Each row of a before or after table is a point. The points were changed in one or more steps. Then noise was added and the rows were shuffled. The steps act on how far a point lies along the listed directions, d1 being the first. Name the steps. A step turns or swaps two directions, mirrors them in a line or flattens them onto one, adds a multiple of one to another, or multiplies one. Angles are multiples of 10 degrees, from the lower direction toward the higher: turns from -170 to 170, lines from 10 to 170 but not 90. Use the fewest steps. Two steps may share a direction if one is a turn and the other turns, adds or multiplies; they go together, in the order done. Otherwise the lowest direction goes first.
(in the rows, 128 means zero)

Directions:
(1): [ 98 152]
(2): [104  98]
Before, 13 rows:
[[143 130]
 [102 125]
 [139 137]
 [ 84 111]
 [122 193]
 [110  12]
 [143 177]
 [199 143]
 [101 134]
 [ 62 130]
 [ 95 113]
 [119 110]
 [130  83]]
After (13 x 2):
[[131 128]
 [128 128]
 [128 127]
 [128 127]
 [128 129]
 [127 128]
 [128 127]
 [129 127]
 [127 128]
 [128 128]
 [129 129]
 [128 130]
 [129 127]]
Steps: multiply d1 by 0; multiply d2 by 0

Directions:
(1): [123 158 101  92]
(2): [105  93  93 128]
(3): [ 96 156 121 161]
(4): [165 135  97 152]
Before:
[[157 120 153 125]
 [148 106 112 156]
 [150 111 130  74]
 [114 146 139 108]
 [129 119 126 137]
 [125 125 172 119]
 [ 77  90 135 131]
 [151  46 183 154]
 [106 132 123  99]
 [156 139 169 118]]
After (10 x 4):
[[130  48 195 134]
 [156 113 124  77]
 [113 137 113  98]
 [142 100 124 157]
 [118 151 132 108]
 [126 117 129 136]
 [152 119 157 122]
 [ 72  99 130 119]
 [153 141 168 116]
 [121 131 168 109]]
Steps: turn d1 and d4 by 20 degrees

Directions:
(1): [112 143 144  71  91 145 135 114]
(2): [ 86 178 103 141 133 118 107 110]
Before:
[[116 188 121  99 119 132 117 124]
 [ 92 144  87 178 153 120  94 143]
 [150 127 168  71  93 151 141 114]
 [131 116 106 167 149 126 107 145]
 [189  65 119 199 198 100 121 151]
 [158 110  98 189 177 115 117 152]
 [131 107 107 165 165 111 134 143]
 [137 131 154  76 104 149 120 106]
 [ 72 231  72 147 140 124  85  81]
 [118 143  99 131 120 136 103 151]
 [148 144 127 182 161 132 138 149]
 [ 90 157 126 109 117 126 115 112]]
After:
[[133 106 127 126 139 124 145 139]
 [ 74 232  83 113 116 136  89  75]
 [187  59 150 127 153 124 142 141]
 [ 88 158 117 125 127 122 114 118]
 [156 107 127 128 138 137 133 146]
 [148 132 144 132 133 130 127 122]
 [132 114 127 126 122 138 112 138]
 [149 145 146 136 134 148 148 149]
 [118 142 103 120 115 137 104 146]
 [ 90 141 109 123 117 138 108 137]
 [116 189 114 118 129 128 115 127]
 [138 134 135 126 132 131 106 115]]
Steps: flatten d1 and d2 onto the line at 70 degrees

Directions:
(1): [154  83  93 150 116  96  85 120 112 145 120]
(2): [152 157 133 187 122 140 108 165 156 109 120]
(3): [138 144 130 107 139  86 125 105 172 115  75]
(4): [109 137 174 144 121  79 134 152  83 133 111]
(5): [ 94 178 101 130 103 104 106 115 138 155 159]
(6): [111  86 169 135 107 113 126 126 179 133 160]
Before, 8 rows:
[[159 126 132 150 135 110 120 123 112 114 116]
 [136 128 131  95 156 140 155 144  30 132 125]
 [123 178  90 175 126 137 108 141 193 129 147]
 [168  87 123 135 137 159 126 119 122 127 119]
 [131 189 140 133 153 135 150 149 108  88  79]
 [139 124 149  91 137 115 141 127 152 122 101]
 [113 126 184 121 137 115 148 150 162 128 133]
 [123 143 109 135 121 131 122 130  95 159 154]]
After, 8 rows:
[[160  98 113 126 137 151 122 109 122 134 119]
 [154 133 154 132 134 135 137 154 162 112 103]
 [151 157 119  67 182 114 157 123  43 120  64]
 [107 148  89 170 120 169 119 140 146 146 190]
 [152 132 122 154 127 119 121 124  92 118 134]
 [115 151  99 105 129 113 123 109  95 162 132]
 [117  93 207 134 136 128 151 164 170 125 141]
 [146 180 129 147 166 173 160 172  62  82  82]]
Steps: add 0.7 times d1 to d5; turn d2 and d3 by -70 degrees; multiply d6 by 1.6

Directions:
(1): [127 132 137 109 175 134  91 129  94 125 199 126 122 138]
(2): [145 175 138 124 122 160 136 153  66 132 101 165 128 127]
(3): [152 139 168 123  98 141 112 155 177 111 148 161 116 169]
(4): [161 110  90 131 171 139 136 185 140 120 114 117 162 151]
(5): [144 171 143 121 127 131 130 124 126 126 114  49 107 161]
(6): [137  86 123 174 102 139 144 140  98 171 149 121  99 161]
Before (13 x 14):
[[158 140 160 138  79 145 126 172 117 128 118 223 137 133]
 [119 119 124 101 148 130 136 140 165 123 109 168 166  91]
 [123 137 157 115 106 132 112 134 182  94 151 212 148 121]
 [124 111 109 129 174 137 109 141 120 123 137 178 162 115]
 [149 107 105 130 150 127 137 155 124 140 146 164 149 116]
 [155 171 159 131 108 143 124 153 122 114 109 202 112 134]
 [138 116 117 149 101 123 146 157 108 150 130  90 128 167]
 [113  77  97 133 111 122 144 134 144 125 134 150 142 113]
 [126 156 122 137 103 136 154 112  59 162  82 112 115 120]
 [113 108  93 111 150 132 119 162 131 106 131 187 166 109]
 [152 178  98 101 167 128 142 144 131 105  32 100 188 112]
 [152 121 137 155  82 164 129 151 142 147 127 235 137 127]
 [125 132 123 154 159 145 144 151  48 134 147 150 127 138]]
After (13 x 14):
[[103 115 102 160 172 132 142 135  46 141 143 115 132 124]
 [111 124 110 138 105 117 152 101  86 162  94 107 117 111]
 [109 123  84 107 160 126 129 147 115 110 120 136 161 104]
 [154 162 142 140 100 142 141 160  72 136  92 182 138 124]
 [129 107 103 152 105 120 149 157 101 152 128  97 134 158]
 [122  94 106 136 106 123 144 138 148 119 130 126 134 131]
 [149 185 141 128 119 143 135 146  83 122  91 184 114 113]
 [125 145  63 104 185 105 151 118 127 115  32  81 196  77]
 [119 137 126  99 155 130 139 137 157 128  99 139 160  95]
 [122 122 101 126 184 131 115 135 113 129 129 137 159 120]
 [137 178 160 111 101 149 116 142 148  97 130 197 143 132]
 [154 153 131 153  93 171 135 144  99 156 103 192 127 127]
 [149 118  94 133 158 124 144 142 111 141 136 129 148 114]]
Steps: turn d2 and d3 by -40 degrees; add -0.7 times d4 to d3; multiply d5 by 0.4

Directions:
(1): [ 95 139 184 115 158 127 122 168 117 117 148 114  87 138 103 117 167 159
 101 162]
(2): [168 187  98  85 105 105 147 159 111 146 115  91 134 165 123 112 147 140
 125 114]
Before:
[[ 85  85 160 155 139 140 107 100 138 110 137 142 113 105 133 138 119 112
  121 144]
 [151 163 124 113 120 107 130 162 130 132 125 107 118 156 115 112 144 140
  134 125]
 [ 92 122 165 137 140 138 122 127 138 123 135 134  94 115 121 126 146 146
  108 147]
 [138 107 100 134 130 129 129 111 126 125 126 141 128 118 135 130 110 123
  146 125]
 [131 112 110 138 124 129 115 128 127 126 125 136 127 117 131 131 130 123
  139 125]
 [114  89 125 149 141 137 120  99 145 117 136 149 143  97 135 136 100 105
  151 111]
 [107 101 130 159 136 138 120 114 147 116 122 153 131 106 149 143 103 109
  128 134]
 [114 110 150 143 138 141 121 123 123 111 133 138 121 114 128 132 127 126
  123 144]
 [113 121 144 127 133 126 119 143 125 116 136 135 120 131 123 118 137 139
  118 124]
 [107 129 154 126 147 118 127 145 120 122 131 131  93 127 106 122 157 156
  113 139]
 [151 146  87 119  98 117 135 126 127 140 116 126 153 155 135 125 120 120
  139 105]
 [ 93  91 165 172 142 146 112 107 133 123 137 149 117  97 125 139 127 123
  144 146]
 [152 193 121  83 133  91 133 177 109 137 131  96 104 165 107 108 183 167
  113 140]]
After (13 x 20):
[[ 63  47 188 205 160 163  98  84 146 109 146 176 111  70 130 151 113 114
  146 157]
 [105 127 155 127 149 119 127 144 120 121 132 132  92 126 106 122 157 155
  114 138]
 [168 170  73 101  89 107 143 139 119 148 110 110 155 171 133 118 128 123
  138  99]
 [172 195 107  89 107  94 141 179 120 141 117  87 122 176 111 104 155 146
  132 118]
 [110 117 147 130 135 128 118 140 125 116 137 137 120 128 124 119 136 137
  118 126]
 [126 105 113 143 126 131 113 125 129 124 127 141 127 113 132 133 129 121
  140 126]
 [ 92  56 141 173 154 150 108  81 155 107 145 171 140  76 139 145  89  99
  153 119]
 [101  90 161 159 146 149 115 111 129 104 137 152 119 100 130 137 120 121
  124 148]
 [ 84  70 145 182 149 151 109  97 156 106 129 174 127  86 153 151  92 102
  131 141]
 [133  97 103 141 135 132 125 107 127 122 129 146 127 113 135 132 107 122
  146 127]
 [ 80 103 174 150 147 146 115 117 143 117 140 146  91 104 123 132 141 141
  110 151]
 [190 249  93  42 111  69 150 206  92 154 119  62 111 200 102  94 200 178
  110 128]
 [ 55  41 182 187 156 157  93  76 150  95 147 169 108  79 137 149 105 103
  123 153]]
Steps: multiply d2 by 2
